Each wall is flat, endless, passes through zero and stands at right angles to its row. A trip goes straight from one point to another. Which walls does it cross, in order?
(in the rows, 128 means zero)

Walls:
(1): [168 114]
(2): [140 123]
(3): [136 212]
(4): [140 216]
Trips:
[183  18] to [197  77] => none
[101 104] to [92 70] => none
[106 123] to [133 109] => 2, 1
[114  54] to [170  85] => none

Walls:
(1): [134 129 166 118 122  87]
(2): [114  32 116 162  80 192]
(3): [ 91 102 175  27 169 168]
Trips:
[158 154 191  96 153 146] to [ 63 176 106 115 122 148] => 1
[139 185 144  70  44 147] to [ 66  80  93  80 151 146] => 1, 2
[131 163  51  82 187 154] to [122 174 105 129 131 169] => 3
[159 198 175 207 108  89] to [ 72 176 127  52 106 102] => 3
[129 105 159 122 117 101] to [120 155 158  68 199 147] => 2
[171 102  72 120 136  92] to [ 89 144  95 101 180 118] => 3
[109  79 150 154 207  64] to [142 160 152  44 135 101] => none

Walls:
(1): [169 174 125  85 117 135   8 132 131 116 154]
(2): [164 126 146 100 104 167  85 141 169 163 117]
(3): [ 68  89 145 112  91 148 138 111 148 121 229]
(4): [ 88 127 165 110 138  82 173  45 231  97  99]
(5): [102  37 128 110  88 229 148 207 127  94 148]
(6): [126 109  86 200 205 180 170 143 170  92 181]
Trips:
[ 91 112 120 128  77 125 115 163  97 118  87] to [ 47 130 185 145 162 125 172 134 110 127 113] => 3, 4, 6
[111 119 224 145 102 119 122 188 157 155 114] to [136 165 166 105 143 124 130  94 104 120 107] => 3, 5, 1, 2
[112 119 157 181 140 123  96 162  83  67 104] to [156  62  82 204 182 108 145 174  84 208 101] => 1
[142 117  65 130 241 139 105  78  93 143 150] to [117 173 100 129 105 213 119  72 112 140  60] => 2, 6
[167 141 122  88 200 144  83 117 170  95 183] to [128 139  33 153   7 168 108  92 149 148 206] => 4, 5
[152  91  91  75 147 109 112 236 140  73 160] to [118 136 135 139 148 219 106 163 103 157 172] => none
[181 127 198 188  73  68 177 118 193 161 103] to [116 178  86 110  84 157 148  65 145 122 128] => 3, 1
[ 73  56 128 142  82 160 136 106 124 134 140] to [183 102 148 227 152 170 137 178 132  63 146] => 4, 3

Walls:
(1): [141 122 126 103 114  97 113 108  32  87 130 172 182 143]
(2): [ 90 206  62 142 110 179  76 128  88  83 147 166 144 137]
(3): [100 119  82  44  70  67 143 179 246 165 110 106 173 133]
Trips:
[ 60  71  68  82  74 138 169  86 126  84 192 149 136 102] to [ 70  61 126  90 109  90 159 109 149 102 176  97 133  92] => 2, 1
[127 109 183 136 135 103  56 180 199 182 163 204 136  97] to [220 125 130 201 100 225  98 112  90  89 155 185  53 152] => 3, 2, 1
[179  83 113 157  35 133 163 134 107  61  99 194  97 182] to [153  80 114 111 136 110 127 131 115 120 186  98 165  85] => 2, 3
[118 152  80 109 132 102 180 102 119 134 119 121 136 113] to [ 96 206 237  67 150 170 132 163  95 135 179 133 220 148] => 3
[125 174 191  44  91  79 139 143 103 142 192 135 143 135] to [118 144 102  16 220 143  91 148 229  65 176 127 126 196] => 2, 1
[ 96 182  83 178  89  61 125  37 121 129  99  80 138  47] to [117 137  93 135 153 124  89 192  93 127 142 163 113 103] => 3
[ 99  96 156 123 125 139  93  99 124  57 145 174 135 118] to [151 129 162 230 151 112  80  77 175  77 114 140 137 135] => 1
[105  30 161 117 170 130 135  68 164 155 159 126  88 121] to [ 99 147  17 198 188 120 172 122 108 208 130 156  70 117] => 2

Walls:
(1): [135  68  81 121  91 135 199 172 149 111 118 125 131 198 224  96  83  46
 128 175 116 204 178 114]
(2): [119 143 161 119 156 126  97  58 105 202 146 138 135 168  86 141 116  80
 147  83 162 163 146  89]
(3): [151 115  98 138  82 159 141 107 101 114  97 145 105 107 104 167 135 109
 175 116 118 115 121 141]
(4): [136 188  81 107 113 152 112 154  68 168 110 107 138 164 127 195 100 150
 119 110 136  96  62  68]
(5): [150  78 113 188 161 183 182 156 132  93 108 159 110 126  99 102 165 150
 150 189 149 151 141  49]
(6): [119 120 190 133  54 122 145 109 150  58 129 126 103 112 122 169 111 182
 146  94 132  86  56 131]
(7): [ 99 130 171 115 109 136 116 163 125 103 132 128 125  98 112 132  81 131
 128 143 106  92 122 127]
Trips:
[107 152  90 147 149 158  92  97  52 141 144 178 128 125 180 120 107 114
 124 126 152 146 101 200] to [ 68 115  87 149 141 106 138 145  95 172 116 128 102 135 134  54 162 128
 131 153 120 115 127 145] => 1, 3, 4, 2, 5
[ 93 136  78  86  62 141 136 170 143  90  87 160 143 146 127 110  89  99
 144 156 151   7 112 136] to [177 181 134 113  84 169 100 126  79 120 135 141 173 131  97 136 131 110
  86  84 162 103 148 133] => 1, 2
[129 161 137 143 133  83 125 108 158  75 127 105 107  94 104 182 113 130
 138 170 116 127 130  96] to [135 149 152 102 109 132 103 136 106 173 106 172  90 159  93 121  97  90
 135 117 122  94 155 164] => 4, 5, 2, 6
[ 81  94 180 121 134 122 106 161 137 123  88 177 115  87 112 157 161  69
 104  98 153 164 103  82] to [146 134 126 124 185 124 150 149 114 140 110 159 176 100  82 123 116 147
  60 121 136 147 118 131] => 3, 6, 4, 7

Walls:
(1): [111 132 150 147 137 149 159 103 149 156  81  89 167 131 117 174 113 121
 115  95 153 140 202 188  71  79 127 135 120 144 145 138 162 130 110 155
  99 163 121 154 131 123 124 141  81 104 123 129]
(2): [119 110 151 131 103 126 131  70 139 105 111  89  59 138 162 169 156 139
 140 148 139 106 141 123 105  97 133 129 128  78  86 120 133 132 133 160
 135 118 139 179 166  82 151 141 133 116 134 118]
(3): [136  99 122 123 122 132 113 155 103 119 144 140  91 202 114 149  94  98
 113 114  95 181 156 108 150 103 147 123 125 154 118 108 179 127  95 134
 134 115 118 138  96 134 138 141 146 181 141 122]
(4): [157  80  48 152  84 121 124 141 153  75 132 122 101 128  92 106  79 153
 141 124 157 122 124 182 181 108 161  86 117 160 121 163  89 107  86  95
 162 123 150 110 153 109  76  86 113 124 125 147]
(5): [109 132 107 161 146  98 115 139 107  70 154 130 133 172 142 176 178 146
 136 185 155 129 123 143 109 117 143 145  90 139 105 162  71 127 198 126
 138 156 110 121 112 114 101 103  67 111  71 127]
(6): [129 172 102 172 146 127 142 100 136 135 149 104 159  92 181 129 126  78
 102 158 145 113 131 117 127 146 150 144 148 150 109 117 143 151 138 162
 123  82 116 157 192 144 145 121 146 154 111 125]
Trips:
[128 162  97 138 104 138  78 120 119 130  82 139 135 107 150  78  94 150
 135  81  88 138 117 147 110 108 171 139  76 111 126  89 171 131 166 142
 139 116  96 137 123 141 105 162 131 127 120 138] to [107 121 162 132 133 139 126 100 104 174  95 125 124  92 131  84 102 155
 100 141 166 111 152  79 122 109 117  74 115 133 118  92 141 185 145  98
 158 138 125 119 204 196 144 150 120  87 164 149] => 3, 2
[113 169 142 118 168 134  98 143 117 127 134 152  92 145 128 136 150 132
 138 160 140  62 160 108 161 118  98 116 104 142 138 106 139 120  91 127
 123 134 135 139 126 156 125 145 153 132 176 127] to [121 162 185 140 154 133  88 133 130 131 141  92 112 141 141 120 102 137
 117 120 116 147 109 157  89 103 110 111 137  55  90 149 122 142 161 130
  99 168  93  88  45 140 174 116  77 141 115 181] => 5, 1, 3
[156 123 124 130  89 170 129 138  96 166  91 130 114  99  95 123 132 150
 139 105 135 161 141 137  96 106 161 105 135 138 143 103 159 140 154 107
 144 122 118 122  92 168 132 129 159 166 146 144] to [112  95 135  86 159 109 114  99 123 121 109 125 131 147 142 155 138 123
 174  70 151  64 150 142 144 146  95 182 159 112 160 111  81 161 157 120
 148 129 159 122  92 123 143 141  84 117  82 143] => 3, 5, 2
[168 146 132 102 194 133 115 159 111 132 159 115 117 100 146 120 112 134
 109 106 165 144 112 106 138 172 173 155 131  93 127 166 150 141  72 117
 134 150 123 126 104 131 154 103 131  75 143  96] to [130 157 132 156 102 143 104 172 112 121 176 126 141 134 182 123 166 114
 139 126 112 134 117 123 141 131  97 119 119 124 120  97  44 129 157 144
 156 102 126  88 131 151 143 136 147 122 135 146] => 6, 5
[131 157 172 129 152 146 130 115 150 152 106 118 120 117 123 138 102 140
 173 135  88 138 106 116  86  66  95 122  84  81 128 147 137 144 121 100
 152 105  91 119 174 151  98 132 180  98 127 142] to [138 127 111 131  98 136 155 102 113 107 120 148 131 136  98 160 183 114
 142 149 121 120  83  72  76 106 149  57  78 171 158 120 161 144 146 109
 127 125 118 160  62 116 101 129  98 113 150 135] => 5, 3
[128 104  74 129 123 125 105 134 162 115 127 146 128 157 159 109 162  95
 152  96  90 121  83 133 131 120 138 131 184 155 105 157 149 183 135 129
 115 141 124 122 139 128 124 132 122 106 135 141] to [136 125 120 111 114 130 128  94  92 103  88 108 114 162 122 104 202 160
 138 152 112 136 184 149 184 136 149 138  78 113  99 120  89 132  97  60
 118 112 121 138 104 172  92 113 163 123 111 115] => 6, 2
[164 159 117 152  93 183 122 115 152 142 120 151 122 141 140 103 135 143
 151  80 108 116 156 190 120 115 105  86 114 118 159 112 127 173 100 114
  90 147  85 180 116 115 154  83 131 158 165 124] to [122 133 118 133 116 110 179  99 113  96 150 113 113  98 159 128 135 170
 105 155 103 164  75 139  79 142 135 171 110 175 145  96 137  81  99 143
 157  79 140 123 121 142 134 133 110 133 132  98] => 6, 1, 4, 3, 5

Walls:
(1): [174  98 126 134 120 102 181 127 168 124 204 168 186 191 105 127 190 152
 110 138 104 119 142  69  94 172  87 140 148 178 138  84  69 167 174 174
 182  65 215 111 144 118  91  98 178 143  64 152]
(2): [110 136 116 180 189 132 164  73 170  88 105  64 158 117 128  96 146  86
  67 179 100 232 132 142 137 127 139 121 117 119 131 144  69  96  67 127
  70 125 135 126 183  88 162 107 143  89 163 128]
(3): [121 156 104 115 169  90 111 185  98  85 173  59 161 116  95 108 121 144
 142 113 104 123  89 119 123  88  91  68  98 115 155 141 172 204 124 112
 104 128 135  74 156 119 100 114 169  98 122 141]
(4): [107 138 148  18 176  72 146  99  83 139 147 161 133 103 120 132 167 121
  86 113 129 108 131 128  75 211 113 189 197 105  80 128  31 174 134 102
 165 122  91 150 137 127 161 113 128 159 173 108]
(5): [171 156  80  68  84 146 102 208 147 165 161 147 147 115 130 182  88 144
 190 112 126 129 164 140 109 174 150 108 142  62 132  78 100 120 108 153
  77  79 163 134 181 168  76  61 123 129  73 105]
(6): [103 105 105 146 129 108 163 116 202 135 159 126 127  79 113 195 136 160
  97 123  71 111 161 131  91 173 160 141 225  66 119 136  72  60 106 116
 161 146 105 126 156 124 135 120 109 146  85 142]
Trips:
[102  95 131 116 110 111 190  79 144  82  86 176  93  74 157 141 136 106
 130 110 176 201 197 166 130 144 149 158  72 153 182 164 195 138  70 168
 135 138 216 181  67  98 100 108 152 102 131  93] to [102  95  98 108  61 143 209  96 117 112 106 168  94 106 169 124  92 147
 112 114 125 148 103  79  98 115  82  67  80  73  87  84 146  79 146 191
 149  75 188 148  97  56 145 156 189  91 150 105] => 1
[206 144 133 129 135 208 109 134 140 153 125 180 197  93 131  65 172 168
 159 101  84 182 137 163 134 159 103 181  96 140 118 186 170 117  96 118
 109  87  68 180 156 112 146  87  33 148 116 171] to [ 89 116 144 147  83 178 142 107 108  87 114 127  71 121 164 157  70  51
 139 128 116 104  90 111 129 149 167  98 153 192 182  98 112 167 171 193
 155 123 167 107 154 170 127 177 192 146 131 130] => 2, 1, 5
[173 111 115 105 182  86 165  77 153 123 129 150  93 155 134  90 101 118
 127 114 105 137 119 102 109 123  54  85 167  71 138 129 115 144  74  91
  95 190 107 111 190 100 190  93 146 118 125 172] to [ 83 117  99 155 107 190 136 138 108 139 180  61 105 107 131  94 154  93
 136 120  89 124 145 145  47 151 116 184  92  92 119 152  77 125 199 132
 122 154 125 135  77 156 140 137  94 173 150 108] => 3, 2
[128 144 128 135 129 151  90 150 174 149 124 101 103 145 129  71 144 118
 111 164  92  87 148  78 151 139 147 131 142 130 106 132 166 117 152 169
 183 101 171 122 130 108 115 118 132 102 150 172] to [139 181 143  97 139 111  83 111 143  38 193  93 176 111 126 144  94 146
 156  93 139 144 191 156 132 111 118 127 119 128 172 147 157 141 163 126
 175 112 157 123 155  62 140 110 129 156 107 115] => 3, 5
[107 129 192 137  98  61 101 155 136 152 151 169 150 162 125 149  42 193
  65 107 175 124 151  78  98 112 169  95 124 128 127 119 143 124 112 117
 137 115 101 148 106 192 139 148 133 114  81 137] to [ 72 110  63  98 160  46 158  92  80 101 172 117 158  77 127 108 159 130
 150  97 116  55 124 131 175 136 111  96 109  88  98 137 147 187  67  80
 189 142 151 169  65 130  82  89 172 150 114 133] => 3, 4, 5
[160 147 106  83 105 161 184  87 167 170 119  69 122 139 149 127 127  90
 207  60 206 116 125 109 110 123 141 117 155 132 134  48  57 185 148 184
  88 208 138 169 145 207 125 144 137 110 125 154] to [ 98 126 122 139 136 176 101  95 126  88 169 140  75 158 107 187 161 156
 155 147  77 116 162 139 188 124 130 167 112 115 118 102 137 201 124 124
 156  94 170 102 189 110  97 122  99 127 164 198] => 3, 4, 6

Walls:
(1): [175 164  98 138 103 174 129  65  98 141  65 171  96  97  89 139 103 189
  67 149 194 117 100 178 150 149 111 188 141  94 144 135 112 159 150 122
  40 114 147 130 123 136 147 164 123 146 100 108]
(2): [184  96 191 146 116 113 139  92  82 135 117 130  88 117 163 127 150 124
 127  69 172 140 166 149 124 148 124 126 134 125 124 135 113 139  78 145
 113 116 170  89 149 118 193 116 108 155 152 114]
(3): [115 143 117 122 140 144 133 164  68 175  59 185 158 171 134 181 117 145
  91 146 139 122 119  82 126 130 169 163 132 140 108 133  98 147 108 158
 178 202 165  70 158 196 175  90 115 161  91  92]
(4): [119  90 139 123 153 126 183 201 151 119 106 158 119 129  99  76 131  86
 142  88 143 133 111 183 135  70  94 137 127 150  87 152  53 119 121 100
 136 165 120 143 111 146 174 138 103 134  82 132]
Trips:
[129 100 171  81 126 109 178  87 127 140 124  83 156  48 114  63 119 135
 168 101 115 107 113 156  92  98 105 165 124 163 119 194 161  77  95 197
 135 142 149  72 134 123  69 148  91 136  75 119] to [ 71 123 143  57  93 172  89 118  70 115  94 155 119 130 170  69 136 135
 116 161 182 145 150 159 174 158 105  93  96 172 155  57  44 162 118 124
 173  74 110 132 108  80 123 160 131  65  95 139] => 1
[ 94 135 121 155 131 163 104  75  63 176 168 129 108 112 116 132  94 144
 164 138 153  96 110 152 107 153 155  76 106 137 181 134  71 102 204 101
 123 136 114 120 146 161 101 150 105 131 183 129] to [ 46 135 136 183 184 130 138  79 137 153 161 133  99 112 148 175  95 110
  91 119 178 127 187 150 162 143 156 134 152 117 101  97 186 144 119 152
 115 203 169 222  99 142 112  98 108 141  97 169] => 3
[ 39 109 140 100 142 122 131 205  79  58 107 162  72 127  82 178 117 156
 135 114  96 168 113 178 206  75 138 209 174 129 133 169   7 124  93  58
 167 125  94  77 130 141 146 102 126 108 139 125] to [126 104  50 205  50 133 113 149 150  72  95 122  76 134 103 109 106 149
 145 161 107 158 199 114  73 149 136 172 121 140  50 159 117 146 147 123
 128 141  46 126 142 115 170 149 153 152 183 139] => 3
[161 115 187 152 109 125 119 209 161 142  87 140 150 138 133 121 144 172
 124 141 179 136 133 142 182 189 186 162 145 121 157 170  75 174  89 191
 114 165  97 132 139 169 152  88 123 111 146  75] to [176 161 166 111 137 126 173 108 138  94 180  79 125 115 128 117 178 139
 141 112  88  70 151 189 103 122 134 119 160 187 176 119 146  89 121 129
 133 127 154 192 107 115 171 133 110 142  52 131] => 3, 1
[117 111 180 139 116  91  89 109  94 134 169 138 150  95 109 163 137 143
  59 136  97  92  96 132 180 111 100  84 143 118 147 138 109 146  96 129
 180 127 166 127 199 128  89 136 149 122  91  94] to [142  75 124  90 153 102 177 118  78 122 125 157 163 142 100 104 191  87
  75  70 122  77 123 164  80 133  83 130 149  33 133 107 122 194 141 118
 123 109 145  72 129 158 135 161 125 139  97 100] => 1, 4
[112  81 123 101 191 164 124 142 137 132 111 119  69  89 123 133 109 210
  95 114 123 109 147 173 193 146 163 148 114 180 108 192 121 166  85 181
 126 129 152 179  74 128 164 153 213 153 151 109] to [127 150 147 119 130 152 167  96 123  93 128  60 108 108 168  76 239 172
 127 141 140  57 145 107 106 142  98  86 174 122 210 151  73 113 118 149
  44 186 128  98 140 135  98 158  78 114 125 118] => 3, 4

Walls:
(1): [117 110 106 113 107  92 156 170 137 112  82 138 100 138 117 140 118  82
 117 122 151 132 144 107 110 130  88 122 121 133 111 137 116 136 115  97
 104 151 155 137 147 116 119 133 170 109 105 120]
(2): [125 118 136 152 124 116 133 123  96 113 143 110 125 145 117 125 109 112
 146 141 163 169 114 105 144 121 118 124 130 134  72 103 117 141 134 138
 141 168  96 142 144 169 147  95 109  76  84 130]
(3): [156 136 132 130  97 183 115 118 112 127 140 111 131 165 109 166 112 171
 157 129  77 141 122 133 108  74 132 120 122 126 118 103 168  83 130 139
 106 110 134 118 136 127 117 122 148 139 180 108]
(4): [112 177 102 159 161 149 152 146  90 152 134 140 129 122 151 128 126  88
 119 145 161 107 111 149 132  86 157  99 109  92 136 116 159 144 121  99
 167 100 102 129 107 111 189  94 151 102 105 112]
(5): [123 128 133  74 112 101  95 109  85 124 154 157 163 147  98 116 111 147
 142 143 103 138 132 112 129 103 135 134 111 102 131 150 129 100 149 122
 167 179 115 153 108 147 133 127 149 167 164 123]
(6): [143 132  97 116 124 107 151 150 128 116 158 141 142 119 205  66 107 123
 123 117  51 116 122 173 139 117 183  78 153 144  95 175 125 118 139 161
 103 113 150 124 168 149 110 107  90 107 149  91]
(7): [118 121 151 102 107 117 155 152 143 137 131 119 143 151  76 100 151 144
 101 106 158 150 149 115 109  94 167 155 112 145 116 129  87 113 136 103
 101 122 131  96 180 114 144 135 119 150 152 143]
Trips:
[144  76 121  96 160 131 143 150 148 156 140 148 145 146 132 118 104 122
 112 135 102 152 105 146 112 116 138 154 111 173 152 163 109 124 152 133
 132 173 134 129 135 165  97  67 136 122 111 125] to [ 95 111 119 141 103 126 115 142 150 157 121 151 144 117  81 135 121 147
 133 142 133 137 112 141 126 134 121 148 131 122 122  95  97 102 147  95
 122 121 125 166 147 140 125 119 121  98 165 134] => 3, 6
[ 70  74  97 136 113 145 120 112 139 145 118 141  76 156  93 134 141  85
 118 135 113 140 128 141 122 135 110 128  68  78 146 109 121  98 132  97
 120 105 127 174 147 149 155 157 143 134  93 116] to [144 163  96 153 116 125 169 122 158 148 137 169 160 122 105 126 107 167
 143 166 156 139 149 166 132 138 168 112 142 117 131 133 147 125 140 173
 121 119 128 142 125 135 141 181 124 150 122 132] => 2, 3, 1, 6
